Each row is a point. Each copy is the shape, with its points in the same order, stretched, turned, moved and blurred by noise. Is it also mirrored, or only turned?

Shape:
[[ -2.5   0.5]
 [  1.2  -2.3]
 [  0.8  -0.3]
 [-10.6  -1.2]
 [  0.3   0.6]
 [ -0.8  -0.9]]
Copy 1 (6 x 2):
[[ 0.6 -2.4]
 [-1.5  1.2]
 [ 0.5  0.6]
 [-3.5 -9.4]
 [ 1.7 -0.3]
 [-0.8 -0.5]]
Copy 1 is: mirrored
Copy 2:
[[  0.0  -1.5]
 [  2.2   4.0]
 [ -0.2   2.5]
 [  4.3 -10.9]
 [ -0.9   1.7]
 [  1.0   0.9]]
Copy 2 is: only turned
Copy 3 (6 x 2):
[[ 1.7  0.6]
 [ 2.6 -3.1]
 [-0.3 -1.2]
 [ 8.0  4.7]
 [ 0.2 -0.6]
 [ 1.5 -0.3]]
Copy 3 is: mirrored
Copy 4, 6 rows:
[[ 2.8  3.8]
 [ 4.2 -2.0]
 [ 2.2 -1.0]
 [ 8.0 14.1]
 [ 1.4  0.1]
 [ 3.5  1.2]]
Copy 4 is: mirrored

Shape, 8 rows:
[[ 1.0 -2.9  2.4 -0.6]
 [-6.7  1.3  2.5  0.9]
 [ 1.9 -4.4 -0.8  2.3]
 [ 1.7  3.9 -7.1 -3.4]
 [-4.6 -4.5  3.1  4.8]
 [ 3.8  4.1 -4.3  2.8]
 [ 4.4  4.6  2.0 -5.7]
 [ 1.2 -2.3  2.5 -1.5]]
Copy 1, 8 rows:
[[ 0.8 -0.6  1.7  5.9]
 [ 5.0 -2.7  7.5 -1.3]
 [-3.4 -1.8 -0.8  7.9]
 [-3.7  4.2 -8.4 -3.7]
 [ 0.8 -6.8  7.3  5.4]
 [-9.0  3.3 -1.5  0.7]
 [ 3.4  9.3 -1.3  0.6]
 [ 1.6  0.2  1.3  4.9]]
Copy 1 is: only turned
Copy 2, 8 rows:
[[ 0.6  2.8 -0.4 -3.9]
 [-5.3 -1.6  1.2  1.3]
 [ 3.7  0.4 -0.4 -4.5]
 [ 2.7  2.2  6.4  2.8]
 [-1.4 -3.1 -2.0 -3.6]
 [ 5.3  1.5  1.1  2.4]
 [ 0.2  7.1  1.6  1.3]
 [ 0.2  3.1 -0.1 -3.2]]
Copy 2 is: mirrored
Copy 3:
[[ 1.6  3.3 -0.4  0.8]
 [ 4.4 -0.8  4.1 -6.1]
 [-3.3  4.0  0.4  0.3]
 [-1.9 -9.8 -3.0 -2.4]
 [ 0.4  6.0  4.7 -3.9]
 [-4.4 -5.4  3.6  1.0]
 [ 4.5 -5.2 -1.7  4.3]
 [ 2.0  2.4 -0.6  1.0]]
Copy 3 is: mirrored
Copy 4:
[[ 1.2 -4.8 -1.0  0.5]
 [-3.8 -2.7 -0.6 -5.3]
 [ 1.7 -2.0 -3.3  3.4]
 [ 8.9  5.1  1.9 -4.1]
 [-5.1 -4.5 -4.6  1.2]
 [ 3.1  4.4  3.8  1.6]
 [ 5.6 -2.7  6.1 -3.3]
 [ 1.6 -4.9 -0.7  0.0]]
Copy 4 is: only turned

Shape:
[[ 8.3 -4.8  7.6 -5.4 -3.6 -5.5  1.4  2.1]
 [-1.0 -4.8 -1.6  0.1 -3.8 -0.1  3.1 -4.5]
 [ 0.4 -4.2 -7.4 -3.7 -0.7 -0.8 -0.6 -0.2]
 [ 1.4 -0.8  0.7  0.5  1.2  2.3 -3.5 -4.4]
 [-2.5 -4.0 -3.1 -1.6 -1.8  1.2 -0.9  3.7]
 [-1.9 -5.4  1.1 -5.7  3.0 -4.5 -8.4 -0.8]
 [-1.2 -4.4 -6.9 -0.1 -3.8 -2.6 -4.9  2.1]
 [-0.2  1.9 -0.7 -1.8 -1.8  2.5 -5.4 -6.3]
 [ 3.2 -2.5  8.6 -0.2  3.7  3.1 -4.4 -2.0]
 [-1.0  2.8 -4.2  6.0  0.5 -4.9 -7.0  1.9]
 [ 2.1  4.1  6.5 -0.8  2.7 -4.1  2.8  2.9]
 [ 3.6 -2.2  1.6 -0.4  3.8  0.4  6.1  2.0]]
Copy 1, 12 rows:
[[ 9.4  4.3 -3.9  5.2  0.4  3.4 -5.1 -7.3]
 [-5.2  2.6  5.9 -0.3  5.2  2.2  1.1 -6.4]
 [-5.7  4.8  2.6  2.1  4.0  3.6 -1.4  1.8]
 [-4.9  0.6 -0.9 -5.2  6.6 -3.4 -2.3 -1.5]
 [-0.6  0.5  3.3  0.8  4.1  4.7 -1.8  5.4]
 [ 2.0  3.3 -2.5  4.8  9.2 -3.8 -0.1  8.0]
 [-3.5  3.4  7.7  3.5  3.5  0.3 -3.9  6.9]
 [-5.6  6.4  2.2 -7.7  6.1 -3.3 -3.2  1.1]
 [ 3.1 -4.4 -7.9 -3.9  8.1 -3.5 -2.9 -1.4]
 [-5.5 -0.3  6.9 -2.5 -2.4 -6.5 -2.2  6.7]
 [ 5.6  1.0 -5.3 -3.0 -4.4 -0.1  2.5 -1.3]
 [ 0.0 -3.6 -6.4 -0.7 -0.4  4.4  2.1 -7.0]]
Copy 1 is: mirrored
Copy 2 (12 x 8):
[[ 2.2 -1.1  4.0 -0.5  1.4 11.0  3.5 -4.3]
 [-4.9 -1.2  6.6  1.5  4.0  3.7  1.0 -0.4]
 [-3.6  3.0  1.5  0.2 -2.0  5.7 -4.1  6.3]
 [-1.7 -1.2  0.0  1.8  3.4  0.5 -3.1 -3.3]
 [ 2.9  2.9  3.3 -0.1  2.6  1.8 -3.0  3.5]
 [ 2.2  3.8 -2.4 -4.4  8.3  5.4 -1.9  0.6]
 [ 2.7  3.1 -0.1 -5.2 -0.6  0.5 -2.8  6.1]
 [-3.9  3.1 -1.3 -0.1  0.9 -0.9 -3.0 -3.5]
 [ 4.2 -4.0  2.0  2.4  8.9  2.2 -2.1 -8.3]
 [ 6.1  0.2 -7.5 -5.9 -3.1 -6.6 -0.3  4.5]
 [ 4.8 -1.8 -2.0  3.3  1.0  2.3  4.3 -1.4]
 [-0.6 -4.7  3.8  6.5  1.5  6.0 -0.6  0.7]]
Copy 2 is: only turned
Copy 3:
[[  0.7 -10.5   5.8   0.9  -2.4  -2.7   0.3   5.1]
 [  4.0   0.6  -0.5   0.9  -5.4   3.6  -3.6  -1.2]
 [ -1.7   1.8  -3.4  -1.4  -6.9  -0.2   0.1  -0.1]
 [  4.3   0.2  -4.0  -0.4   1.9   0.7  -0.2   2.4]
 [ -3.9  -1.5  -2.8  -0.5  -2.4   3.4  -0.6  -1.2]
 [ -3.3  -2.9  -6.1  -2.9   1.8  -1.5  -6.4   4.8]
 [ -4.2   3.0  -2.7  -1.2  -5.0   4.0  -1.0   4.1]
 [  5.2   1.6  -6.0  -5.4   1.4   2.5  -0.3   3.5]
 [  3.3  -6.4  -3.2   1.6   7.9  -1.7  -1.7   3.1]
 [ -4.5   8.2   0.1  -1.5   2.9   2.7   1.4   6.8]
 [ -1.0  -2.5   5.2  -1.8   5.8  -3.3   2.0  -0.4]
 [ -0.4  -3.2   2.5   3.1   0.1  -4.0   1.7  -4.0]]
Copy 3 is: only turned
Copy 4:
[[ 3.3 -1.6  7.8 -3.8  2.1 -4.9 -3.1 -3.2]
 [ 0.4 -0.6  2.1 -1.3  1.6  3.3  1.9  1.6]
 [-1.0 -5.6 -1.0 -2.2  4.5  1.9  1.3  0.1]
 [-3.9  0.4 -2.0 -4.0 -2.2  1.0 -0.3 -1.6]
 [ 3.8 -3.4 -2.9 -3.8  4.2  1.4 -1.8 -1.1]
 [-0.3 -6.8 -2.5 -6.1 -5.2 -2.5  3.2 -2.1]
 [ 1.9 -7.3 -3.7  0.5  1.1  0.1 -1.1  3.3]
 [-6.8  1.0 -3.9 -5.6 -2.5 -0.3  1.6  1.4]
 [-2.3  2.6  0.0 -6.5 -3.4 -0.6 -3.8 -6.1]
 [-1.4 -4.1 -5.9  6.8 -3.3 -3.5 -1.0  1.2]
 [ 0.9  3.0 -0.5  1.8  0.5 -6.0  1.2 -4.9]
 [ 2.4  1.6  2.3  0.1  5.5  1.0 -0.9 -7.1]]
Copy 4 is: mirrored

Shape (16 x 11):
[[ -1.0  -5.7  -3.3  -4.2  -3.7  -4.2  -0.5   2.7  -0.5   2.6   1.8]
 [ -2.4  -2.0  -1.0   1.2  -4.3   2.2  -2.0   2.9 -12.1   1.7   9.3]
 [  8.1   1.1   5.5   1.0   3.3  -4.3  -1.6   3.3   2.1   1.0  -3.9]
 [  4.7   1.6  -4.4  -8.6   3.8   0.8  -1.2   2.3   4.0   1.6  -0.3]
 [ -0.3   1.6  -1.3  -6.8  -0.8  -1.6  -2.7  -1.1  -1.4  -3.4  -2.6]
 [  3.8   1.0  -2.6   0.6  -4.5  -3.2  -2.6   2.1   3.0   3.0  -4.0]
 [ -2.3   0.9  -3.0   3.7  -2.6   1.7  -0.1   0.0   1.2   1.1  -2.8]
 [  4.3  -0.7  -4.8   2.2  -3.7   1.0  -2.3  -0.7   2.4   0.0  -0.4]
 [  1.8   1.1  -0.6  -4.9  -0.4  -4.9   9.7   3.1  -1.0  -0.6  -0.5]
 [ -1.8  -0.5  -5.0   1.9  -4.0  -0.6  -0.9  -0.7   2.2  -2.1   1.3]
 [  0.8   2.3  -1.3   2.3  -1.4  -2.2  -2.2   3.2   3.3   3.4   3.0]
 [  0.2   0.2  -4.1  -1.7  -0.8   0.3   1.1  -6.8   3.4   2.5  14.0]
 [ -1.4   0.6  -2.1   3.9  -1.2   2.2  -3.1   2.7  -0.3  -2.8  -1.2]
 [ -2.2  -4.0  -3.1   2.9   7.8  -2.7  -2.4   2.5 -13.1   1.3  -0.8]
 [ -2.2   0.0  -2.5  -2.0  -3.5   2.2   1.8  -2.7   3.5   1.1  -3.5]
 [ -1.1  -2.1   0.8   3.3  -2.6   2.1   2.0   3.1   1.3  -2.4  -3.8]]
Copy 1:
[[  3.5  -1.8   4.5  -1.7   4.4  -1.9   6.0   0.7   0.2   5.0   2.2]
 [ -3.0  -2.4   8.5  -5.4   0.6 -10.8   3.2  -7.7   0.6   2.5   4.5]
 [  5.6  -1.8  -3.2  -0.5  -4.5   3.5  -1.8   9.9   3.0  -2.5  -0.4]
 [  8.2   3.0   5.5  -6.4   3.9   3.0  -1.7   2.0  -2.5  -2.1   2.9]
 [  1.8   4.8   3.1  -3.3   3.0  -2.8  -2.4   2.4  -2.1   3.3   0.4]
 [  7.6  -6.2  -2.4   2.5   1.6   1.6   0.2   2.7   0.8   2.1  -2.1]
 [  0.3  -4.1   0.6   1.4   2.6   1.7  -1.2   0.9   0.3   0.0  -2.6]
 [  5.8  -2.8   2.9   1.2   1.5   1.8  -1.9   1.6   2.5   3.2  -2.4]
 [  1.4   3.5   3.1   0.3  -3.3   0.0   5.7   1.8  -3.9  -0.6   0.4]
 [  1.0  -2.9   5.1  -0.7   3.6   0.3   0.5   0.2   0.6   5.9  -3.3]
 [  3.0  -5.9   1.2  -2.9   0.2   1.6   1.7   0.0  -1.2   2.3   0.3]
 [  0.2   0.6   9.5  -9.6   2.4   2.2   3.3 -10.5   2.6   9.5   0.5]
 [ -0.3  -3.6   3.9  -0.3   1.8  -0.3  -2.5   3.5   0.0   0.4   0.0]
 [ -1.9  -2.4   3.1  -6.9   0.8  -4.9   2.9   9.8   7.1  -9.7  -1.4]
 [  0.7   0.4   0.8   2.0   5.0   3.0  -1.4  -1.0  -0.3   2.1  -2.3]
 [  0.9  -2.5   1.6   3.8   0.3   1.1  -2.0   3.7   0.2   0.5  -0.4]]
Copy 1 is: only turned
Copy 2:
[[ -2.5  -5.1   1.6   6.6   4.7  -6.0  -4.0  -2.7   5.5  -4.9  -0.3]
 [ -6.8  -0.4  -2.6   3.6   2.1 -13.3  -3.1   8.2   3.2   0.6  -2.8]
 [ -0.2  -3.6   0.0  -7.0   0.8   2.2   3.1  -4.9   7.5  -1.0   1.5]
 [  2.5  -2.6   1.8   1.8  -4.7   1.6  -0.2  -5.3   7.2  -6.3  -3.0]
 [ -1.5  -4.7   1.5   0.2  -1.5  -1.8   2.5  -0.5   0.3  -5.9   0.5]
 [ -6.0  -4.0   2.2  -0.3   1.9   3.6   0.1  -6.4   2.5  -0.8  -1.1]
 [ -1.9  -0.6   0.2   0.4   3.0   1.6  -2.0  -2.5  -3.8   1.1  -3.5]
 [ -4.1  -1.2   3.1   1.7   2.3   3.3   1.7  -0.5   1.9   1.4  -3.6]
 [  0.3   2.5   0.6  -1.1   0.8  -4.8  -6.8  -0.5   4.5  -8.9   5.1]
 [ -2.8  -0.7   0.2   4.5   3.6   1.6  -0.3   1.2  -0.6   1.2  -1.7]
 [ -4.6  -0.8  -2.5   2.1  -0.7   1.8  -0.1  -3.4   3.4   3.6  -0.7]
 [  0.1   4.2   1.9   8.7  -5.7  -4.8  -0.9   8.2   2.7   7.4   2.5]
 [ -2.6  -1.0  -2.4  -0.4   4.1   1.8   2.1  -0.5  -1.1   0.8  -4.5]
 [  2.7  -9.2  -3.1  -3.6   5.9  -5.8  -8.6   5.0   4.3  -2.0  -4.3]
 [  0.1  -0.1   4.1   2.7   0.7   0.0  -1.2  -3.3  -4.0  -2.8  -1.7]
 [ -0.1   1.4   0.1  -0.5   6.6  -1.2   0.0  -3.0  -1.3  -2.4  -3.3]]
Copy 2 is: only turned
Copy 3:
[[ -2.8  -3.2   2.2   2.3   3.1  -1.3   0.7   5.3  -2.1  -4.5  -7.8]
 [  2.2 -11.3 -10.0   6.1  -1.6  -3.8   7.1  -1.0   8.0  -8.1  -1.7]
 [ -0.5  10.8  -5.5  -4.0   0.8  -3.5  -4.9   5.3  -1.9   4.7  -4.3]
 [  2.8   4.0   2.9   0.5   4.5   4.6   0.5  10.2  -4.2  -6.0  -2.2]
 [  1.6   2.6  -1.5  -3.0   3.7  -1.5   1.0   0.5  -3.5  -5.4  -4.3]
 [  3.4   4.5   1.4  -0.3   5.1  -4.8  -3.7   1.1   0.3   2.2  -5.4]
 [  2.3  -1.1   3.5  -1.4   3.4   0.0  -3.2  -4.5   0.3   1.6   0.3]
 [  5.4   3.1   0.5   2.1   1.0  -1.7  -0.7  -0.8   2.1  -0.5  -5.3]
 [  1.3  -5.3  -4.2   3.8   2.2   3.6  -2.1   3.2  -8.4   1.1  -5.8]
 [  0.3   0.1   0.8   3.0   4.5   0.1   0.9  -4.1   1.4  -2.0  -3.0]
 [ -2.2   2.4  -1.1   4.1   5.5  -0.9   0.2   2.0   2.6   0.6   0.2]
 [ -4.9  -2.5  -2.3  16.9  -2.2   3.0   8.5  -0.5  -3.8  -7.6  -0.3]
 [  2.6   1.1  -0.5  -3.4   4.1  -0.3  -0.1  -3.0   5.5  -0.5  -0.7]
 [ -1.8  -7.8  -3.1  -5.1  -2.5  -2.2  -7.1  -2.8   5.0 -12.7   0.4]
 [  2.9  -0.6   6.6  -0.7   2.1   2.1  -1.0  -1.1  -5.8   1.1  -2.6]
 [  2.2  -0.1   0.8  -4.0   2.4   0.9  -1.6  -1.5  -0.8   5.7  -3.5]]
Copy 3 is: only turned
Copy 4 (16 x 11):
[[  0.0   2.4  -3.1   4.2   1.9  -5.3  -1.3   6.7   3.4  -1.0  -5.3]
 [  4.7  -2.5  -4.3  -4.5  -1.6  -6.9   6.3  -2.7  10.8  -6.4  -7.6]
 [  2.7   2.3   0.2   5.2  -4.4   1.1   2.0   1.2 -11.8   2.9   0.8]
 [  4.9   3.7   5.4  -0.6   2.6   0.9  -5.4   4.3  -4.4   6.0  -4.2]
 [  0.1   5.2  -0.6  -2.5  -0.1  -2.4  -0.7   2.7   0.8   8.3  -0.4]
 [  5.2   4.8   0.2   8.7  -3.0   0.4  -0.7  -0.2  -1.1   1.6  -0.3]
 [  1.2   3.7   1.5   1.3  -2.2   0.7  -1.4  -4.1   3.3  -2.8   2.3]
 [  7.7   5.1   4.1   4.4   1.4   1.7   1.3  -0.8   2.1  -0.6   0.0]
 [ -3.8  -2.4  -2.2  -0.2   6.7  -2.5  -6.2  -2.1  -2.3   1.2   1.0]
 [  2.7   4.8   1.5   1.4   2.4   1.4  -0.9  -0.4   5.0  -2.6  -2.7]
 [  5.2   3.5  -0.4   4.5  -1.8   3.9  -1.6  -0.5  -0.3  -4.0  -5.6]
 [ 10.9   0.5   1.2  -7.1   7.7   4.2  -1.3   6.1   8.4  -9.0  -6.3]
 [  0.0   5.3   1.8   0.2  -1.8   1.2   1.9  -4.3   1.2  -0.7  -2.0]
 [ -2.3   4.8  -4.9  -5.2  -3.7 -15.0   2.3  -0.7  -6.9  -5.7  -2.4]
 [  0.1   2.3   2.6   0.2   0.2   0.7  -3.2   0.3   5.6   2.1   4.4]
 [ -4.3   1.5   2.1   1.8  -1.2   1.1  -0.1  -4.3   1.4  -0.8   2.6]]
Copy 4 is: only turned
